Each row is a point. Two turns around zero, p and q, are shown by what they do to some points. Write where each new point lands after one turn and then the other. Backwards means that the second turn is done in reverse. Each puzzle has new turns, and all numbers are rounded.

Turn p:
[ 5.1  1.5 -0.3] => [ 5.0 -0.2  1.8]
[ 3.0 -4.1  1.4] => [ 1.6 -5.0 -0.1]
[-3.8  2.8 -5.0] => [-1.2  5.6 -3.8]
[-5.3 -4.7 -0.3] => [-5.5 -2.2 -3.9]
[-0.4  0.1 -1.5] => [ 0.2  0.8 -1.3]
[1.3 4.4 5.7] => [-0.2  1.0  7.2]
Turn q:
[2.3 3.8 0.4] => [ 1.1  3.2 -2.9]
[-7.7 -7.2  0.0] => [-3.9 -5.3  8.2]
[3.7 1.6 2.3] => [ 3.8  1.9 -1.8]
[ 0.6  3.5 -0.4] => [-0.6  2.9 -2.0]
[ 1.1 -1.7 -2.2] => [-0.4 -2.6 -1.4]
Where do these land?
p, then q: [ 3.3  0.8 -1.9] => [ 2.4 -0.3 -3.1]
q, then p: [ 3.9 -3.5  2.1] => [ 4.1 -3.9 -0.2]
p, then q: [-5.7 -3.8  0.7] => [-5.7 -1.8  3.3]
q, then p: [-1.5  6.4 -0.9] => [-1.1  6.5  0.3]

Turn p:
[ 0.7  0.5 -1.2  2.8  0.3 -3.9] => [ 0.6  0.2  0.8  3.4  1.4 -3.2]
[ 2.3 -4.4  0.4  1.8  0.8  1.4] => [ 4.0 -3.4 -1.7 -0.4  0.0  0.1]
[-1.5  3.1  6.2 -0.8  2.3  3.0] => [-2.3 -1.5  4.3 -3.6  2.9  4.2]
[ 1.0 -1.4 -3.8 -2.5  0.5 -0.3] => [ 1.3  2.1 -2.2 -1.4 -2.3 -2.4]
[ 3.5 -1.1 -8.2  4.4 -0.5  1.4] => [ 6.6  4.2 -5.0  3.8  0.4 -1.0]
[ 6.0 -0.3 -2.8  1.2 -3.7 -0.2] => [ 5.0  1.5  0.3  3.9 -4.1  0.2]
[-11.2   1.5   2.3  -3.5  -4.0  -2.1] => [-12.6  -0.8  -2.3   0.1  -0.3   0.9]
[-0.8  2.1  7.0 -3.3  4.3  0.8] => [-2.6 -2.4  5.7 -5.8  2.0  1.3]
Turn q:
[-2.9  1.7  0.0  0.3  3.0  0.9] => [-3.3  1.0 -1.8  0.5  2.4  0.4]
[ 1.4 -0.2  1.3 -1.3 -6.1 -7.2] => [ 2.9 -0.2  5.8 -2.7 -2.4 -6.3]
[-4.9 -1.3 -3.1  7.4  0.9  5.2] => [-7.3 -0.1 -3.5  3.5 -5.0  3.8]
[ 3.6 -1.2  1.0 -1.4  1.9 -2.4] => [ 3.7 -2.3 -0.2  0.8  2.1 -1.8]
[-2.1 -5.5 -0.1 -1.2 -3.0 -1.1] => [-0.3 -3.5  0.0 -4.6 -3.5 -0.9]
[ 4.5  8.7  5.7 -1.0  1.4  2.8] => [2.3 4.4 5.4 4.1 7.2 4.0]
[ 0.3 -2.2 -5.0 -2.7  2.0  1.8] => [ 2.0  0.7 -6.0 -1.6 -1.0  0.7]
Where do these land?
q, then p backwards: [-1.2  0.8 -0.2  0.2  2.0  5.3] => [-2.9  1.4 -0.1  1.2 -2.3  4.1]
p, then q backwards: [-2.1  1.8  1.4 -2.2  4.7  0.6] => [-3.7  1.1  2.4 -3.9 -0.7 -0.9]
p, then q: [-2.6 -3.4 -4.2 -2.4  1.7 -6.2] => [-0.7  1.0 -0.4 -1.5 -1.6 -8.8]
p, then q backwards: [-0.3 -2.4  3.4 -4.6 -1.1  1.8] => [-2.7 -4.8  0.7 -0.1 -3.2  1.6]
q, then p: [-0.2 -0.9 -3.0  0.8  1.1  6.3] => [ 1.4  3.9 -4.0  0.3 -0.2  4.3]
p, then q: [-5.4 -1.3 -3.8  1.5 -5.9 -0.8] => [-5.0  3.3 -3.0  1.8 -5.8 -1.2]
p, then q: [-0.1  4.0 -1.8  6.7 -4.3  2.4] => [-2.9  1.4 -1.1  7.5 -1.0  4.4]
q, then p: [ 4.6  3.5  0.0 -0.7  0.1 -5.1] => [ 2.6 -1.0  5.7  2.5  1.7 -3.3]
q, then p: [ 7.2 -2.1  8.2  0.6  1.6 -4.3] => [ 6.3 -9.3  2.5 -1.4  1.7 -2.7]

Turn p:
[ 2.6 -4.2 -0.3  0.0  0.3 -3.4 -1.4 -3.6] => [-1.4 -2.5 -5.6 -2.3  1.3  1.9 -0.4  0.2]
[-0.2 -1.0  3.6  2.1 -0.4 -3.0  8.5  8.5] => [ 6.6 -7.1  6.1  2.4  4.2 -2.4  0.9  3.2]
[-1.4 -1.2  5.2 -0.2 -2.0 -3.4 -4.1 -1.3] => [-5.2 -2.4  1.5 -2.1  1.8  4.3 -1.7  0.8]
[ 4.4  4.1 -8.7 -8.0  2.8  3.9 -1.4 -0.1] => [ 3.8  9.6 -3.1 -5.7 -3.5 -4.2  4.6 -0.6]
[-1.4  0.1  2.7 -0.8  0.3 -0.3  4.0 -2.1] => [-1.5 -3.8  1.0  1.1 -0.9 -1.5  2.8 -0.9]
[-3.0 -0.9  1.0  2.4  3.7  2.7 -1.9  1.0] => [ 0.1  1.9  1.1  3.6  2.0  2.4 -0.2 -3.8]
[ 4.4  0.8  4.7  3.3  0.9 -0.7 -0.4 -1.3] => [ 1.0 -4.4  0.6 -2.3 -1.8  2.4 -3.1 -3.3]
[ -3.1   5.1 -10.8  -1.6  -1.6   0.8  -1.4  -0.7] => [-1.4  9.2 -2.4  0.8 -1.0 -7.7 -1.3  2.4]
[-2.2 -2.8  2.5  2.9 -3.9  3.4 -1.8 -0.4] => [-1.8 -0.5  0.7  4.5 -2.0  4.7 -1.7  1.9]
Turn q:
[-1.2  2.1 -1.0 -0.3 -1.4  3.3  0.5  2.3] => [-0.3  2.3 -0.6 -1.2 -3.5  1.9  1.5 -0.3]
[ -0.6  -2.5   2.0 -12.1   1.9  -1.5   0.2  -1.1] => [-4.7 -6.5  0.1 -5.1  2.5 -3.1  5.0 -5.7]
[-1.1 -4.1  0.1  6.2 -1.8  4.7  0.2 -4.0] => [ 0.6 -0.3  1.1  8.7 -1.5  4.1 -1.4  0.2]
[-4.9 -2.4  1.6  4.4  3.2  1.7  0.8 -1.0] => [-2.1  3.1 -2.2  5.8  2.9  2.1  0.7  0.0]
[ 5.0  4.7  0.0  1.6 -0.7 -0.6 -1.1  7.1] => [ 1.5  3.8  2.9 -6.1 -2.1 -0.1 -0.8  5.9]
[ 3.3  1.4  1.2  2.7 -3.8 -2.1 -0.2  3.1] => [ 2.3  1.6  3.1 -0.7 -2.4 -2.9 -1.1  4.1]
[ 1.0  5.7 -2.8  0.6 -4.5 -4.0 -0.2  2.7] => [ 4.1  2.8 -1.0 -4.2 -4.1 -4.2 -2.6  1.2]
[-1.2 -4.0 -5.1  3.3  4.4  2.4 -1.9 -4.7] => [-1.5 -2.6 -3.6  4.2  2.4  5.8 -5.1 -1.0]
[-3.7 -2.5  1.8  2.8  4.2  3.5 -5.2 -6.4] => [-2.4  1.1  1.4  5.7  4.8  4.9 -3.3 -5.4]
[ 4.4  5.4  1.4 -1.5 -1.4 -2.6  4.7  1.7] => [ 6.0  0.1  0.6 -4.8 -0.4 -2.6  3.6  2.7]
[-0.8 -4.0  0.8 -7.8 -0.1 -5.0  2.2  0.3] => [-3.4 -5.8 -1.7 -2.3  1.5 -6.2  3.3 -1.6]
Where do these land?
q, then p: [-5.2 -3.4  0.4 -0.6  1.2  1.8  2.2  3.5] => [-0.8  0.8  1.1  5.4  1.2 -5.1 -0.2  1.1]
p, then q backwards: [-4.4  0.7  4.3  3.8  0.3  2.1  0.4  1.8] => [ 0.7 -3.7  3.2  1.8 -1.2  2.7 -3.2 -3.7]
p, then q: [-2.0  6.2 -3.6  3.5  0.1  0.3  3.5 -2.3] => [ 2.4  1.2  0.5  1.6  1.8 -6.8 -5.1 -0.7]
p, then q: [ 3.9 -1.4  0.0  3.2  5.5  3.8 -2.9  1.6] => [ 4.6 -3.1  3.1 -0.6 -0.2  5.6 -2.3 -2.3]
p, then q backwards: [ 2.6  1.8  0.4 -4.8 -0.6 -1.7 -0.5  7.2] => [ 6.3  5.2  3.6  0.3  1.4 -1.1  0.4  2.5]
p, then q: [-3.2  3.1  1.4 -7.2 -2.2  3.1 -2.0 -6.5] => [ 1.7  3.7 -4.4  2.1 -4.7 -4.2  5.7 -4.6]
q, then p: [-3.7 -4.5 -3.6  0.8 -7.3 -0.9 -1.4 -3.3] => [-4.4 -1.4 -4.2  2.2  0.3  1.6 -7.3  3.8]
q, then p: [ 3.7  0.1  7.6 -3.0  4.7 -4.5  3.3  4.6] => [ 3.7 -4.0  4.0 -2.3  6.5 -3.2  6.7 -2.5]
q, then p: [ 2.2 -0.6 -3.2  3.7  1.6 -4.2 -2.0 -1.7] => [ 1.3  3.8 -1.3 -2.6  3.2  3.5 -2.7 -1.3]
p, then q backwards: [ 6.0 -1.8 -3.7  0.6 -3.1  0.2 -0.7 -5.0] => [-1.5  1.3 -8.3 -0.1 -1.3 -0.8  2.5  2.6]
